Every row gives one point. Each copy is the shape, with its points in the same order, turned, moved and blurred by noise. Say if it was mirrored as well.

Shape (6 x 3):
array([[-0.149, -0.167,  0.065],
       [ 0.152, -0.254,  0.111],
       [-0.182,  0.293, -0.088],
       [ 0.260, -0.020,  0.000],
       [ 0.164,  0.325, -0.018],
       [ 0.087,  0.136, -0.232]])
Copy 1 (6 x 3):
array([[ 0.175, -0.014, -0.053],
       [ 0.078, -0.062, -0.408],
       [-0.181,  0.058,  0.194],
       [-0.161,  0.033, -0.328],
       [-0.405,  0.023, -0.070],
       [-0.234,  0.254, -0.068]])
Copy 1 is: mirrored
Copy 2 (6 x 3):
array([[-0.085,  0.009,  0.119],
       [ 0.088,  0.272,  0.091],
       [-0.011, -0.288, -0.282],
       [ 0.165,  0.215, -0.200],
       [ 0.254, -0.115, -0.397],
       [-0.029,  0.063, -0.371]])
Copy 2 is: mirrored
Copy 3 (6 x 3):
array([[ 0.291, -0.104, -0.021],
       [ 0.071, -0.299, -0.185],
       [ 0.041,  0.123,  0.352],
       [-0.134, -0.265, -0.018],
       [-0.240,  0.042,  0.145],
       [-0.112, -0.149,  0.219]])
Copy 3 is: only turned

Shape (10 x 4):
array([[ 0.278, -0.157, -0.116,  0.075],
       [ 0.155, -0.281, -0.274, -0.024],
       [-0.048,  0.232,  0.007,  0.029],
       [ 0.138, -0.410,  0.077, -0.075],
       [-0.301, -0.006,  0.180,  0.332],
       [-0.056,  0.157,  0.113,  0.197],
       [ 0.023,  0.358,  0.063,  0.022],
       [ 0.162, -0.201, -0.058, -0.094],
       [-0.114, -0.021,  0.189,  0.270],
       [-0.300,  0.111,  0.156,  0.162]])
Copy 1 (10 x 4):
array([[ 0.269, -0.164, -0.059, -0.267],
       [ 0.381,  0.036, -0.045, -0.173],
       [-0.135, -0.168, -0.143,  0.046],
       [ 0.241,  0.069,  0.272, -0.281],
       [-0.033, -0.307,  0.279,  0.289],
       [-0.100, -0.301,  0.023,  0.061],
       [-0.250, -0.255, -0.202, -0.015],
       [ 0.173,  0.017,  0.006, -0.237],
       [-0.018, -0.305,  0.210,  0.093],
       [-0.144, -0.183,  0.144,  0.251]])
Copy 1 is: mirrored
Copy 2 (10 x 4):
array([[-0.048,  0.275,  0.052, -0.157],
       [-0.190,  0.242, -0.159, -0.172],
       [ 0.269, -0.115,  0.065, -0.098],
       [-0.330,  0.137,  0.127,  0.030],
       [ 0.002, -0.390,  0.267, -0.297],
       [ 0.197, -0.155,  0.246, -0.225],
       [ 0.412, -0.045,  0.160, -0.061],
       [-0.106,  0.194, -0.010, -0.043],
       [ 0.007, -0.207,  0.328, -0.225],
       [ 0.115, -0.379,  0.148, -0.167]])
Copy 2 is: only turned
Copy 3 (10 x 4):
array([[ 0.088,  0.234,  0.125, -0.008],
       [-0.028,  0.219,  0.324,  0.200],
       [ 0.003, -0.123, -0.096, -0.178],
       [-0.125,  0.368,  0.046,  0.284],
       [ 0.250, -0.217, -0.280,  0.246],
       [ 0.155, -0.100, -0.207, -0.052],
       [ 0.065, -0.137, -0.193, -0.275],
       [-0.093,  0.213,  0.124,  0.057],
       [ 0.215, -0.080, -0.248,  0.156],
       [ 0.043, -0.216, -0.263,  0.097]])
Copy 3 is: only turned

Shape (11 x 6):
array([[ 0.278, -0.173,  0.106,  0.280,  0.052, -0.098],
       [-0.134,  0.049, -0.246,  0.120,  0.208,  0.185],
       [-0.279, -0.014, -0.166,  0.028,  0.226,  0.176],
       [ 0.092,  0.238,  0.114, -0.251, -0.159,  0.313],
       [-0.251, -0.120,  0.084,  0.295,  0.089, -0.079],
       [-0.257,  0.075,  0.024, -0.164,  0.162, -0.114],
       [-0.042,  0.101, -0.388, -0.313,  0.273, -0.231],
       [-0.248, -0.304, -0.077, -0.143, -0.210,  0.142],
       [-0.152,  0.006, -0.036,  0.004, -0.309,  0.269],
       [ 0.121,  0.140, -0.098,  0.058,  0.038,  0.042],
       [ 0.305, -0.144, -0.024,  0.118,  0.016,  0.268]])
Copy 1 (11 x 6):
array([[ 0.185, -0.201, -0.102,  0.206,  0.223, -0.265],
       [-0.173, -0.020,  0.276, -0.216,  0.195, -0.139],
       [-0.097,  0.107,  0.315, -0.216,  0.098, -0.095],
       [-0.285,  0.159, -0.388, -0.258, -0.002, -0.154],
       [ 0.096,  0.116,  0.218,  0.202,  0.182, -0.089],
       [-0.188,  0.156,  0.207,  0.044, -0.197, -0.162],
       [-0.360, -0.288,  0.320, -0.066, -0.342, -0.167],
       [ 0.054,  0.085, -0.042, -0.145, -0.078,  0.296],
       [-0.173,  0.149, -0.145, -0.168,  0.155,  0.149],
       [-0.241, -0.104, -0.032, -0.010,  0.148, -0.242],
       [ 0.065, -0.228, -0.190, -0.221,  0.252, -0.200]])
Copy 1 is: only turned
Copy 2 (11 x 6):
array([[ 0.098,  0.366,  0.078, -0.005,  0.139, -0.013],
       [ 0.314, -0.201,  0.190, -0.184, -0.082,  0.129],
       [ 0.355, -0.295,  0.179, -0.186, -0.034, -0.049],
       [ 0.125, -0.206, -0.441,  0.042, -0.203,  0.001],
       [ 0.305,  0.095,  0.262, -0.166, -0.054, -0.290],
       [ 0.252, -0.292,  0.140,  0.129, -0.042, -0.257],
       [ 0.032, -0.456,  0.324,  0.280,  0.055,  0.096],
       [-0.066, -0.273, -0.039, -0.345,  0.009, -0.283],
       [ 0.021, -0.137, -0.176, -0.295, -0.274, -0.127],
       [ 0.144, -0.018,  0.021,  0.057, -0.122,  0.115],
       [ 0.107,  0.129, -0.149, -0.183,  0.121,  0.188]])
Copy 2 is: mirrored
